Each wall is flat, endless, passes through zero and stands at right angles to its row. A trip goes straight from one point to another. Which walls does it cross, in order?

Walls:
(1): [ 17 -19   5]
(2): [  9 -18  15]
(3): [ 17 -24 -16]
(4): [16 -3 -1]
(5): [ 1  5 32]
(6): [ 8  6 11]
(7): [ 11 -11  12]
(8): [ 10   9 -25]
(9): [-27  40   7]
(10): [-27  24  14]
Trips:
[-8  3 -7] to [-18  14   9] -> 8, 5, 6
[  8  41 -26] to [-13  18 -60] -> 6, 4, 3, 10
[ 2 17  4] to [ 15 -21  20] -> 4, 8, 7, 2, 1, 9, 10, 3
[ -3 -21  -4] to [ 7  4 19] -> 5, 6, 3, 10, 9
[ 6 -6 13] to [  7  15 -36] -> 8, 5, 2, 7, 6, 1, 9

Walls:
(1): [-10   4 -28 -31  23  37]
(2): [ -8  22 -44   5   6   9]
(3): [-31  -1  19   7  12 -37]
(4): [  1 -15 -10   1 -30  -3]
(5): [ -5  -1 -25  -4  37 -19]
(6): [ -3  29  22   9 -20 -25]
(7): [ 1 -8 -6 20  6  3]
(8): [ -9  -4  22 -26 -20 -30]
(9): [ -2  23  28 -55  19   9]
(10): [-15 -10 -44   5  11 -19]
(11): [ 14  11  15 -11 -17 -23]
Trips:
[ 26 -27 -31  -8  23   0] to [-26 -22   2  13  31   1] -> 4, 3, 2
[ 13  26 -19 -14  13  17] to [-39  57   2  22   4  -7] -> 6, 3, 1

Walls:
(1): [  9 -26  35 -17  37  25  16   2]
(2): [ 22 -23   7   7  21  12  -1   8]
(3): [ -5  -9  11  11   2  54  11 -28]
(4): [-21  36  32  22   8 -13  11 -19]
(5): [-28 -28   0  12  18  11 -11  14]
(6): [-12 -14  16  -2 -15   8 -18  12]
(7): [-38 -28  14  10  -3  26 -24  26]
Trips:
[ 17 -15 -40 -24  14 -13  32  20] to [40 12 37 -4 -4  2 -1 44] -> 6
[ -1   9  31 -32  12   1  19  11] to [ -1 -10  20   5  36  15  31  10] -> 3, 6, 5, 7
[33 -7 -5  8 10 -7  4 45] to [ 21 -37  -8  31 -13 -13  -9 -18] -> 1, 6, 3
[  0  -8  -2 -22   0 -19 -16 -12] to [ 12   8 -12  19 -15 -26 -18   9] -> 6

Walls:
(1): [-19   0   7 -15  13   9   6  28  17  -1  -3]
(2): [ -5 -19  16  14   8  14  -5  -1 -32 -22  10]
(3): [ -4  -5  32  18  -3   3 -14 -11 -31 -15  13]
(4): [-42   3  22  15  18 -22  13 -14  45  17   7]
(5): [ -4  36  13 -21 -60   2  13  10 -13  -1  26]
(6): [ 12  15 -18  20   2   4  -7   3  19   2  -6]
(7): [-28  23 -31  14   7   7  -3   4 -12 -28  40]
(8): [ 15 -23  21 -47 -22 -12 -10  14   7   8 -27]
(9): [-10 -32   2  25 -14 -18  -7  32 -25   4   6]
(10): [  6  31   3   2 -12   0   7 -10 -22   7  12]
(11): [ 27 -12   0 -25  11  12  30 -13 -14   5  19]
Trips:
[ 12 -15 -22   0 -13  22   3  29 -14   2   2] to [  6 -13  23 -14  -8  20  -3  56   2 -19  -1] -> 6, 7, 3, 11
[-12 -11  14   8  23 -31  38 -17 -23 -10  -9] to [ -1   2  -6  -8   8  12  13  10 -21  22  16] -> 7, 1, 4, 5, 3
[  9   3 -26   0 -13  -9  10 -22   5   7  -8] to [ 43  -5 -27 -11  -3 -24  15   5  -9  33 -27] -> 8, 5, 9

Walls:
(1): [-12   6  -3  22   5   4  13   7 -19  27 -14   7   7   3]
(2): [ -3   9  24  11  10  -4 -21  -9  12  -5  -6 -15  -6   1]
(3): [  8 -30 -17   6 -13   1 -22  -6  12   6  30 -13  12  12]
(4): [  3   5 -14  -3  14  -1  10 -13  11   8 -19  10 -21 -13]
(5): [ 13 -13  10 -43 -17  -5  14 -33  16 -21  18  15  -5  -7]
(6): [ -3 -29   5  -2   1  16  16  -9   5  20 -43  -8   3   2]
(7): [-11   1 -10  -4  21 -19  14   2   5  28 -27  36  13 -17]
(8): [ 23   3  11  20   7  -4   4  10  12  10  -4 -25 -14  16]
(9): [ -4 -31  13 -15 -17  11  14  21 -12  -2   5  26   3  -8]
Trips:
[ -6 -17 -41  -5  -4  -2  -4  13 -15  -3 -26  12 -13   5] to [ 31  -4  -6   1  -1 -10   7 -23 -10  15  -8  10  20  -5] -> 3, 5, 9
[-24 -21  -4  -4   4   5 -21 -19  14  17 -11  60  -3 -18] to [ -7  10 -11  -2  -7  -9   3  10 -12 -19  15  21   7  -1] -> 6, 4, 1
[  1   4   8   9 -12  16   3  32  -4  16 -19  -5  11   1] to [ -5  11   7  -2  28   7   6  20   2  -3   0  -6  37 -12] -> 2, 8, 6, 9

Walls:
(1): [-12  -4 -11   5   3   0  26   6 -19  -3  -7  -4   5  13 -11   3  11 -29
  14   3]
(2): [ -9  21 -11   2  -7 -18 -15  -5  -1 -11   7  21 -12  10 -13 -13 -10  13
  16   0]
(3): [ -7   1  -9  26   4   4   7 -31   9   3   7 -17  29   1  21  -2   6  -5
  12 -22]
(4): [ -6 -23  17  -2   8  21   9  -3  -2   9 -20  -3  14 -12 -14  -5   1 -18
   0 -31]
(5): [  7  -5   2  -7  -9  -6  11   9 -10   8 -14 -10  17  20  24  41   0   3
  -2   5]
(6): [  4   2 -10  -2  13 -15  -3   9 -23   9  16   5  12  -2   5  -2 -11  18
   7  19]
(7): [ 19   4  13  -7  -7   3  -1 -19 -30  -4   9  15   9   3 -21   4 -19   1
 -20  13]
(8): [ 12   8  -6  -6  -3  13  15 -12   0  11   7   8   6   9 -18 -18  -1  -7
  -2  14]
(9): [ 16  -8  21   1  15  33 -12 -14  13 -25   0   1  -1 -19  -5  38  10 -20
  -2  -9]
(10): [13 13 13  5 60 18  6  2 20 30 -7 13  7 12  2 -1 -1 11 -8 -6]
(11): [ 17  -6  -8  11  -1 -14   8 -11 -31  33   2   1  -3 -14   5  -1  23   8
   3   3]
(12): [ -9  -7 -29  -5  -3  17  -8 -16   0   3 -18  17   5   8 -10 -16  18  -2
  20  -9]
Trips:
[  9  -2  -5   1  -5   8 -15   0 -21   9   4  -4  24  13   3 -12 -17   6
   0  10] to [ 15  -6 -11 -17 -14  -9  11 -27   7 -12  16  -7  21   1  -2   1 -12  -5
 -13  11] -> 2, 12, 11, 9
[-28  -8  10   5   8  -2 -15  -5   7 -29  15   2 -17  12  -6 -13  -5  -9
   7   0] to [  8   8 -12 -28  -6 -15  10  20   3 -19   7   6 -13  -7  -6   9  19   5
  22  -8] -> 6, 9, 5

Walls:
(1): [  6 -22  10  27  27  12 -22  28   2  18  10  24 -14  -4 -13   6 -27  17
   3   7   8   6 -22  16]
(2): [ -1  21   3 -23   2   3   3 -25  22  -2 -14  11  -1 -16 -13  10  15 -14
 -15  14  14 -23  -1 -42]
(3): [-13 -37  31   3   0  23  30 -16  -5 -16  15 -23   9  -5 -16   9  -9  -2
  -4   5 -11  13 -15 -17]
(4): [  9  -9  -3   1  -1  23 -13  -7  -8  12  -2 -30   6 -20 -12  -6  -1 -28
  13 -16  -4   0 -11   7]
(5): [-15  10  -6   2   0  -3 -15  19   7  17   6 -11 -34   6  -4  13  10  -7
 -10   4   0   5 -11   2]
(6): [  3 -12 -17  11   9  -3  12   8 -18   3  11  30 -13  14 -10 -12  19   0
  13  -1   8 -17  33  -7]
(7): [-11  -3 -31  -8  12   9 -14   0  17   9  -6 -20 -19  -4 -14 -12  18   7
  10  -6 -14  -8 -12  10]
(8): [  3   1   3  18   8 -22 -12  23  19  22 -21  -5 -20  12   4   7 -15  -5
 -17   4   3   6  -1  26]
(9): [  5  -4 -19   7 -16 -14  -9  -9 -21   7   2 -12  -2 -11   4   0   1   3
  -5  20 -12 -10  -4  24]
(10): [  4  -4 -27  13 -13  -8 -13 -10 -30  -6  17  -6   9   3   0  50  21 -14
 -25  41  10  -9  29  -2]
(11): [  9   4  -9  -1   8 -21 -18   0  -2 -10 -20   4 -22 -10   3  -3  -6   0
 -10  20  -4  -8  25  32]
(12): [ 25  14 -10   2  -9  15   3   2  -3  10   4   3  -5 -12  13  17  12 -13
  -4   8  -2  10  15 -14]
Trips:
[ 22  -5  47 -25 -20   0  18   5  22  -5 -17  11   2  26   8   1 -13 -16
 -12 -17  -2 -30  22  10] to [  4  14 -15  -7  -5  15  11  13  26  29   3  -4  14  27  -6  -4   6  39
 -26   3  22   7 -23   1] -> 11, 3, 5, 1, 7
[-21  21 -17 -22 -17 -15 -11   2 -15  27  15  -3  -5  -4  11 -10  -9  25
 -10  16 -13  20  -3  -6] to [ -6   2   2   0  16  -7  18  33 -10  12 -23 -16  16 -22  10 -14   9 -10
   6  -7   2   8  -5  -5] -> 10, 11, 4, 9, 5

Walls:
(1): [  1 -22  -7  10  13  16  16   1   1  15 -17  53 -14  -6  -2  12  -1 -11
  28  -8  18 -11  33  30  21  21  23  -3  -1 -20  21  15  11   6   5  20
  14  17  -5 -19 -25  21   0 -18 -31  12   0   3]
(2): [  8   7  -6 -12  21  -8   9   3  -2 -16 -15 -21 -18  19 -25   8   4 -35
  -8  -7   9  24  10  14  26   0  30  -3   4 -26  34  14 -15   7 -25   8
 -26 -13  21  18 -19  10 -14  -9   2  -6  31 -18]
(3): [ 12  -4  13   3  30   1   4  -1  14 -10  21  -8  14  16   0 -45  -6  -1
 -47  29 -27  11  27   1  -7  19 -11   1   8   9  -2  25  -2   4 -11  20
  13   0  -1  -7 -11 -17 -22 -35  28  22   1 -15]
(4): [  2   5 -10  11  -1   5  30 -19  25   2  -5  -9   5 -13   1   7   6  19
  14  13  15   7  10  -6  36  14  39 -11  -2  -3 -38   6  -9 -22  10  16
  -9 -13  21 -17   2 -22  -6  16  10  -2 -15 -26]
(5): [ 10   4   8  -2   9  11   7   1   0   5 -10  10   8  -6   4 -23 -32  13
  -6  10 -17  17   9 -24  11  -7  -7   0  17   7  -7   9 -23 -17  -5 -17
  -7 -27   9 -15 -19 -17  -9  -3  14  -3  -8  14]
(6): [ 11 -16   9  10 -11   9 -15  -7 -22  14  23  -9  23  27  12  19 -29  -8
 -44  20 -26 -19 -21   8  16 -19   8   7  -2   8  11  41  18  -8   7   7
  26   0   0 -28  19   3   6  16   8  27  23  -9]
Trips:
[-28   6 -38 -10  -5   6  -9 -15  -5  -8  -7  -3  -8  29  27  15  27   5
  15  -4   6  30  -5  34  -4  26  -9  25 -39 -23  -5  14 -38  -9  -2  -6
   0   5  -2  15   4  -4   2 -17  10  -1  24  25] to [-14   4  27  -5   0   5 -20  18   8 -10 -29 -44   8  -7  13   4 -42 -22
  -9  19   6 -28 -12   5  18  24   1   8   5   1  20 -11   5  23   9  25
  18  -7  28   0  28   3  32 -15   8  -9   0 -12] -> 1, 6, 3
[ 18   1   3   0 -13   8 -12  -7   7   2  31 -20  -9 -31  15  -4   9  -1
 -20 -20   2 -26  -1 -24  -9  29  -1  11  15 -11 -20   2   8  17   0   9
   4   2 -10   7 -10 -32   3 -23   7  25   0  -2] to [-20 -10   4   4  28 -11  12 -17  11  -3  -7  15   9  -4  11 -16 -17  -1
  -6  19  18  -4  -5  -1   0   4  13 -11 -27 -24   6 -22   9 -14  17  -5
 -16   0  -3   4  -1  -9 -13   9 -11   0  -2 -23] -> 6, 1, 2
[  2  30   6 -16   8   8  14   6   6   0   6   5   0  -3 -35  -9   3 -20
   2   5  11   1  17 -24  18   7  -8  -1  16  19   5  31  -8   2   9   9
 -27   3  16  16 -24  19  -2   1   0  -7   5 -21] to [  3 -21 -26  -2  11   2  -9  18  -2 -11  14   0  -5  -3   7  23   7  -1
  -8  -4 -14  15 -14 -13  18 -27   9   7 -20  -6  20   2  -7  15 -11 -15
 -23  10 -25   5  19  25 -11 -13   7 -21 -26  17] -> 4, 3, 1, 5
[ 11  12 -13 -16 -11 -24   1  18  17 -28  33  29  14  33  -6  -5  -1 -18
  11 -25   1 -24  10   7   9 -28  -6 -14  11   2  12  10  22  11 -22  28
   6 -22   1   9  10 -11   7  12  -6  -7  15 -14] to [  0  -2  27  14 -15 -26   8 -20 -19 -20 -16   9   8  -2   8  40   1 -13
  15 -25 -23  23   6 -27  21  31  -7  18  21  12 -16  35 -12   4 -27  18
  10  19   4  17  -5  -9 -15  13 -18 -25   0  10] -> 3, 4, 6, 5
[  9  26   5   6 -20  14  26   1  21  -1  11 -11 -36 -18  -1  -3   0  -7
  21  26  -1  28 -22   5  27  -5  -8 -11 -33   6   9  13   1   1   1 -15
   6  -2 -10  -6  18   6  -7   7 -12  22   3 -13] to [  9  12  -7  27  10 -20  10 -38  26  -7  23 -28   0 -15   8 -11 -24 -19
   6  18   3   5  16  34 -30 -24   6  27   4  22  20 -19  19   9 -19  -6
  10 -17  23 -11 -20   2   3 -16  51   3  -3 -21] -> 3, 5
[-17  10   5  23   2 -41  20  -7  -4   3 -26  12 -35 -20   5   1   3  -5
   3  14  -6 -28  12  -2 -13  -2  18   2  -5   6 -13   6  12  15  17 -13
  27  -7  -9  38  -9  13 -11  15 -19  24   4   2] to [-20  12  14 -16 -17 -16  11 -11  13  -4   2  -2  17  -9 -18 -18   7 -36
  11  -7   8  29  -3  -1   7 -15  -7  12 -22  -7  -3   5   6   7  -6  -6
  -1 -19   3  -3 -30   2  -4  21 -23  11 -32  21] -> 2, 5, 4, 1
[ 23   9   1  -7  11 -11 -27 -34  15   6  18  24  30  -4 -14   7  15  22
 -23 -31  17 -14  -6  19  -3   9   0   0  -7  10  20   4   8  -7  -8  -4
   3  33 -11   4   5  17 -18  -3  11   9  15  -2] to [ 33  10 -26  -2  -7  -5   2  16 -13  12  17  -2   9   1  -7  13  -9   3
  -1  12 -12  -6 -17   4   6 -10  -5   6  -2  16  29  20  -6   9 -20  18
  16  -4 -31  -7  11  -5   3  19  10  21 -15  -6] -> 1
